Rows are points. The points of each table are mixes of a few directions, plus a little noise. Count the directions of each table, and those that both share. Where both have some left over, give the other angles between the two spaces (their principal angles), to ten degrees, smallest first.

First:
+0.48, +0.45, +0.32
+0.16, +0.14, +0.09
+0.06, +0.06, +0.05
-0.69, -0.64, -0.46
Second (5 x 3):
+0.04, -0.18, +0.19
-0.14, +0.52, -0.53
+0.20, -0.77, +0.79
-0.05, +0.18, -0.17
-0.07, +0.27, -0.27
Directions: first 1, second 1, shared 0; angles 90

First:
+0.10, -0.14, +0.02, +0.17, +0.02, +0.03
-0.58, +0.86, -0.15, -1.02, -0.15, -0.09
-0.54, +0.79, -0.13, -0.93, -0.13, -0.09
+0.20, -0.28, +0.05, +0.35, +0.05, +0.03
+0.33, -0.47, +0.08, +0.57, +0.08, +0.06
+0.36, -0.53, +0.09, +0.63, +0.09, +0.06
+0.14, -0.21, +0.04, +0.25, +0.03, +0.02
Second, 7 rows:
+0.10, -0.55, -0.59, +0.47, -0.26, +0.07
-0.01, +0.58, +0.27, -0.67, +0.50, -0.01
+0.33, +0.15, +0.05, +0.42, -0.12, +0.11
+0.02, +0.46, +0.19, -0.52, +0.41, +0.00
-0.65, +0.07, +0.54, -0.80, +0.15, -0.26
+0.22, -0.25, -0.37, +0.43, -0.17, +0.10
+0.00, -0.47, -0.08, +0.66, -0.52, +0.00
Directions: first 1, second 3, shared 0; angles 40

First:
+0.18, -0.04, +0.23, -0.08, +0.27, -0.62, +0.05, -0.10, +0.61
+0.04, -0.04, +0.03, -0.26, +0.13, -0.49, -0.16, +0.00, +0.46
+0.22, -0.03, +0.30, -0.04, +0.33, -0.71, +0.12, -0.14, +0.70
-0.29, +0.02, -0.44, +0.01, -0.46, +0.90, -0.24, +0.28, -0.94
+0.18, +0.05, +0.21, +0.51, +0.02, +0.37, +0.41, -0.02, -0.34
-0.30, -0.02, -0.34, -0.53, -0.15, -0.08, -0.45, -0.02, +0.10
+0.19, -0.08, +0.17, -0.14, +0.23, -0.68, -0.09, +0.10, +0.56
+0.19, -0.18, -0.18, +0.02, -0.21, -0.03, -0.47, +0.98, -0.40
-0.16, +0.24, +0.25, +0.41, +0.12, +0.56, +0.80, -1.05, -0.08
-0.24, +0.07, -0.26, +0.10, -0.31, +0.77, +0.00, -0.04, -0.69
Second, 9 rows:
+0.52, +0.24, -0.01, -0.04, +0.17, -0.11, -0.38, +0.12, +0.20
-0.86, +0.16, +0.62, +0.27, -1.06, +0.08, +0.90, +0.10, +0.19
+0.59, -0.90, -0.38, -0.05, +0.34, +0.24, -0.16, +0.12, -0.28
-0.84, +0.67, +0.86, +0.38, -0.80, -0.05, +0.27, -0.73, -0.04
+0.23, +0.10, -0.34, -0.21, +0.43, -0.11, -0.22, +0.24, +0.09
+0.33, +0.12, -0.37, -0.21, +0.55, -0.12, -0.38, +0.10, +0.03
+0.41, -0.72, +0.01, +0.10, -0.24, +0.24, +0.17, +0.28, -0.03
-0.17, +0.22, -0.23, -0.14, +0.34, -0.10, -0.13, -0.10, -0.08
-0.19, +0.14, -0.17, -0.11, +0.25, -0.07, -0.06, -0.10, -0.10
Directions: first 3, second 4, shared 0; angles 40, 60, 70

First (10 x 12):
-0.27, -0.68, -0.43, +1.15, +0.66, +0.48, -0.39, -0.56, -0.51, -0.03, +0.02, +0.23
+0.45, +0.01, -0.28, -0.33, +0.24, -0.12, -0.10, -0.24, +0.59, -0.07, -0.38, +0.02
-0.67, +0.43, +0.64, -0.41, -0.54, -0.41, +0.32, +0.40, -0.60, -0.28, +0.13, +0.05
+0.17, +0.29, +0.27, -0.45, -0.43, -0.03, +0.22, +0.53, +0.16, +0.21, +0.18, -0.17
-0.11, -0.33, -0.13, -0.01, -0.20, -0.21, +0.25, +0.29, +0.31, +0.27, +0.78, +0.37
+0.34, +0.42, +0.19, -0.20, -0.36, +0.12, +0.12, +0.17, +0.24, +0.34, +0.21, -0.60
+0.45, -0.07, -0.02, -0.26, -0.14, +0.26, +0.00, +0.61, +0.31, +0.30, +0.00, +0.05
-0.29, -0.10, +0.08, +0.47, +0.15, +0.28, -0.17, -0.12, -0.58, -0.11, -0.17, -0.02
-0.60, -0.36, -0.05, +0.62, +0.41, +0.06, -0.22, -0.39, -0.73, -0.38, -0.23, +0.38
+0.51, +0.39, -0.26, -0.57, +0.22, -0.44, -0.03, -0.72, +0.80, -0.23, -0.54, -0.33
Second (11 x 12):
-0.26, -0.06, +0.30, +0.10, -0.05, +0.28, -0.10, +0.49, -0.66, -0.14, -0.32, +0.21
+0.09, +0.56, +0.00, -1.04, +0.02, -0.93, +0.19, -0.59, +0.66, -0.56, -0.58, -0.02
-0.19, +0.40, +0.28, -0.24, -0.44, -0.28, +0.30, +0.02, +0.04, +0.09, +0.46, -0.35
-0.25, +0.08, +0.06, -0.29, +0.23, -0.33, -0.08, -0.23, -0.19, -0.55, -0.67, +0.33
+0.03, -0.17, +0.30, +0.02, -0.37, +0.51, +0.04, +1.13, -0.39, +0.32, +0.17, +0.21
+0.31, -0.17, -0.26, +0.08, -0.12, +0.03, +0.14, +0.04, +0.57, +0.47, +0.72, -0.11
+0.03, -0.32, -0.50, -0.05, +0.25, -0.51, +0.11, -0.56, +0.70, -0.03, +0.42, +0.35
+0.21, +0.05, -0.15, +0.14, +0.02, +0.07, +0.01, -0.27, +0.27, +0.22, +0.24, -0.32
+0.05, +0.00, +0.31, +0.44, -0.06, +0.82, -0.26, +0.58, -0.76, +0.19, -0.33, -0.24
+0.26, -0.69, -0.40, +0.29, +0.40, +0.40, -0.26, +0.34, +0.10, +0.11, -0.16, +0.62
-0.28, +0.34, +0.04, +0.51, +0.14, -0.04, -0.09, -0.93, -0.33, -0.12, +0.03, -0.69
Directions: first 5, second 5, shared 5

First:
+0.24, -0.39, -0.29, +0.28, -0.10, -0.21, -0.17, -0.50, -0.19, +0.34, +0.11, -0.24, -0.12, -0.02, -0.02, +0.00, +0.09, +0.15
+0.07, +0.79, +0.82, -0.49, +0.05, -0.48, +0.15, +0.35, +0.31, -0.57, -0.36, +0.83, -0.11, -0.05, +0.11, +0.19, -0.26, +0.17
-0.86, +0.50, +0.37, -0.16, +0.11, -0.84, -0.03, +0.17, -0.02, -0.56, -0.12, +0.69, -0.21, -0.10, -0.45, +0.17, -0.45, -0.17
+0.59, +0.05, +0.24, +0.02, -0.13, -0.72, -0.14, -0.53, -0.03, +0.10, -0.15, +0.33, -0.28, -0.09, +0.12, +0.16, -0.05, +0.43
+0.40, +0.00, +0.19, +0.13, -0.15, -1.07, -0.24, -0.72, -0.15, +0.09, -0.12, +0.41, -0.40, -0.13, -0.05, +0.20, -0.15, +0.43
+0.04, -0.32, -0.40, +0.05, +0.05, +1.12, +0.15, +0.37, +0.06, +0.23, +0.18, -0.67, +0.36, +0.13, +0.19, -0.23, +0.32, -0.26
-1.10, +0.19, -0.08, -0.08, +0.20, +0.25, +0.11, +0.59, +0.00, -0.39, +0.11, +0.02, +0.16, +0.03, -0.40, -0.07, -0.20, -0.55
-0.33, -0.33, -0.45, +0.15, +0.06, +0.69, +0.05, +0.22, -0.07, +0.16, +0.22, -0.53, +0.23, +0.08, -0.07, -0.18, +0.16, -0.32
+0.18, -0.17, -0.26, -0.11, +0.08, +1.47, +0.28, +0.65, +0.21, +0.16, +0.11, -0.66, +0.49, +0.17, +0.36, -0.26, +0.38, -0.27
-0.01, -0.58, -0.62, +0.31, -0.01, +0.72, -0.03, -0.06, -0.15, +0.43, +0.28, -0.74, +0.20, +0.09, +0.03, -0.20, +0.28, -0.19
+0.79, +0.23, +0.49, -0.09, -0.17, -0.93, -0.13, -0.55, +0.03, +0.01, -0.27, +0.56, -0.36, -0.11, +0.20, +0.24, -0.10, +0.58
Second, 11 rows:
-0.72, +0.02, -0.03, -0.04, +0.26, -0.03, +0.04, +0.22, -0.17, -0.23, -0.05, +0.19, +0.17, -0.05, -0.36, +0.06, -0.06, -0.16
-0.25, -0.02, +0.44, -0.23, +0.08, +0.50, +0.70, -0.07, -0.12, -0.53, +0.17, +0.26, +0.80, +0.65, -0.13, -0.29, -0.12, -0.15
+0.08, -0.26, -0.32, +0.26, -0.06, -0.08, -0.19, -0.16, -0.19, +0.29, +0.13, -0.29, -0.14, -0.06, +0.01, -0.01, +0.07, +0.03
-0.13, +0.84, +0.77, -0.69, -0.04, -0.17, +0.24, +0.28, +0.83, -0.69, -0.37, +0.73, -0.08, -0.06, +0.00, +0.08, -0.34, -0.18
+0.37, -0.52, +0.03, -0.22, +0.26, +0.48, +0.33, -0.69, +0.07, +0.09, -0.32, +0.14, +0.63, +0.06, -0.12, +0.05, +0.42, +0.37
-0.16, +0.52, +0.68, -0.20, -0.11, -0.70, +0.23, -0.05, -0.01, -0.57, +0.01, +0.69, -0.03, +0.27, -0.09, +0.00, -0.46, +0.02
+0.45, -0.93, -0.64, +0.18, +0.10, +0.09, -0.21, -1.18, +0.07, +0.67, -0.23, -0.33, +0.08, -0.32, -0.23, +0.14, +0.50, +0.36
+0.00, -0.35, -0.29, +0.10, -0.05, +0.08, -0.05, -0.46, +0.09, +0.19, +0.06, -0.22, +0.03, -0.03, -0.15, -0.04, +0.08, -0.06
+0.29, +0.14, -0.60, +0.59, -0.34, -0.22, -0.75, +0.76, -0.27, +0.64, +0.39, -0.82, -0.94, -0.33, +0.52, +0.01, -0.03, -0.13
-0.19, +0.37, -0.17, +0.56, +0.09, -0.28, -0.46, +1.44, -1.07, +0.21, +0.31, -0.28, -0.45, -0.11, +0.41, +0.10, -0.03, +0.12
+0.27, +0.21, +0.12, -0.32, -0.20, +0.33, +0.09, -0.10, +0.77, -0.08, -0.09, -0.07, -0.08, -0.03, +0.15, -0.09, -0.04, -0.23
Directions: first 3, second 6, shared 3

First:
+0.81, -0.06, -0.43, +0.61, -0.52, -0.06, -0.45, -0.54, +0.02, +0.50, -0.83, -0.21, +0.17, -0.20, +0.23, -1.88, +0.06, -0.43, -0.84, -0.59, -0.19, -0.63, +0.61, +0.33
+0.01, +0.04, -0.05, -0.10, -0.11, +0.03, -0.19, +0.33, +0.05, +0.00, +0.25, -0.19, -0.05, -0.14, -0.20, +0.64, +0.20, +0.21, +0.33, +0.37, -0.15, +0.33, -0.22, -0.07
-0.44, +0.27, +0.28, -0.41, +0.28, +0.30, +0.32, -0.07, +0.00, -0.20, +0.36, +0.24, +0.12, +0.33, +0.01, +0.47, -0.14, +0.09, +0.28, +0.20, +0.13, +0.14, -0.08, -0.14
-0.41, +0.12, +0.20, -0.39, +0.20, +0.11, +0.14, +0.36, +0.02, -0.23, +0.53, +0.04, -0.05, +0.09, -0.21, +1.16, +0.05, +0.30, +0.57, +0.47, +0.02, +0.45, -0.35, -0.20
-0.42, +0.53, +0.29, -0.53, +0.21, +0.59, +0.28, -0.25, +0.03, -0.12, +0.37, +0.26, +0.34, +0.46, +0.04, +0.23, -0.12, +0.08, +0.27, +0.28, +0.08, +0.10, +0.07, -0.11
+0.13, +0.31, -0.14, -0.23, -0.31, +0.28, -0.45, +0.46, +0.13, +0.11, +0.47, -0.36, +0.09, -0.20, -0.38, +0.96, +0.45, +0.40, +0.58, +0.76, -0.36, +0.60, -0.27, -0.09
+0.25, +0.01, -0.12, +0.21, -0.14, +0.03, -0.09, -0.31, -0.01, +0.17, -0.35, +0.00, +0.10, +0.01, +0.15, -0.85, -0.04, -0.21, -0.38, -0.29, -0.02, -0.31, +0.29, +0.13
+0.12, -1.07, -0.13, +0.66, +0.16, -1.14, +0.09, +0.47, -0.16, -0.16, -0.44, -0.08, -0.71, -0.51, +0.04, +0.14, -0.13, -0.12, -0.31, -0.60, +0.22, -0.18, -0.32, +0.05
-0.07, -0.17, +0.11, +0.17, +0.20, -0.14, +0.34, -0.43, -0.09, -0.06, -0.38, +0.29, -0.02, +0.19, +0.31, -0.87, -0.35, -0.34, -0.48, -0.59, +0.27, -0.49, +0.26, +0.08
Second (11 x 24):
+0.23, +0.20, -0.11, +0.06, -0.19, +0.21, -0.16, -0.26, +0.04, +0.19, -0.17, -0.05, +0.20, +0.04, +0.07, -0.62, +0.05, -0.11, -0.20, -0.06, -0.10, -0.16, +0.26, +0.10
-1.05, -0.89, +0.50, -0.27, +0.87, -0.96, +0.73, +1.18, -0.18, -0.86, +0.78, +0.22, -0.89, -0.17, -0.30, +2.80, -0.22, +0.48, +0.90, +0.27, +0.47, +0.72, -1.14, -0.43
+0.15, +0.13, -0.07, +0.04, -0.12, +0.14, -0.10, -0.17, +0.02, +0.12, -0.11, -0.03, +0.13, +0.02, +0.04, -0.40, +0.03, -0.07, -0.13, -0.04, -0.07, -0.10, +0.16, +0.06
+0.40, +0.34, -0.19, +0.10, -0.33, +0.37, -0.28, -0.45, +0.07, +0.33, -0.30, -0.08, +0.34, +0.06, +0.11, -1.07, +0.08, -0.18, -0.34, -0.10, -0.18, -0.27, +0.44, +0.17
-0.24, -0.20, +0.11, -0.06, +0.20, -0.21, +0.16, +0.27, -0.04, -0.19, +0.18, +0.05, -0.20, -0.04, -0.07, +0.63, -0.05, +0.11, +0.20, +0.06, +0.10, +0.16, -0.26, -0.10
+0.08, +0.07, -0.04, +0.02, -0.06, +0.07, -0.05, -0.09, +0.01, +0.06, -0.06, -0.01, +0.07, +0.01, +0.02, -0.21, +0.02, -0.04, -0.07, -0.02, -0.03, -0.05, +0.08, +0.03
+0.01, +0.01, +0.00, +0.00, -0.01, +0.01, +0.00, -0.01, +0.00, +0.01, -0.01, +0.00, +0.01, +0.00, +0.00, -0.02, +0.00, +0.00, -0.01, +0.00, -0.01, +0.00, +0.01, +0.00
+0.20, +0.17, -0.10, +0.05, -0.17, +0.18, -0.14, -0.23, +0.04, +0.17, -0.15, -0.04, +0.17, +0.03, +0.06, -0.54, +0.04, -0.09, -0.18, -0.05, -0.09, -0.14, +0.22, +0.09
+0.34, +0.29, -0.16, +0.09, -0.28, +0.31, -0.23, -0.38, +0.06, +0.28, -0.25, -0.07, +0.28, +0.05, +0.10, -0.90, +0.07, -0.15, -0.29, -0.09, -0.15, -0.23, +0.37, +0.14
-0.59, -0.50, +0.28, -0.15, +0.49, -0.54, +0.41, +0.66, -0.10, -0.48, +0.44, +0.12, -0.50, -0.09, -0.17, +1.57, -0.12, +0.27, +0.51, +0.15, +0.26, +0.40, -0.64, -0.24
+0.46, +0.40, -0.22, +0.12, -0.39, +0.42, -0.32, -0.53, +0.08, +0.38, -0.35, -0.10, +0.40, +0.07, +0.13, -1.24, +0.10, -0.21, -0.40, -0.12, -0.21, -0.32, +0.51, +0.19
Directions: first 3, second 1, shared 1
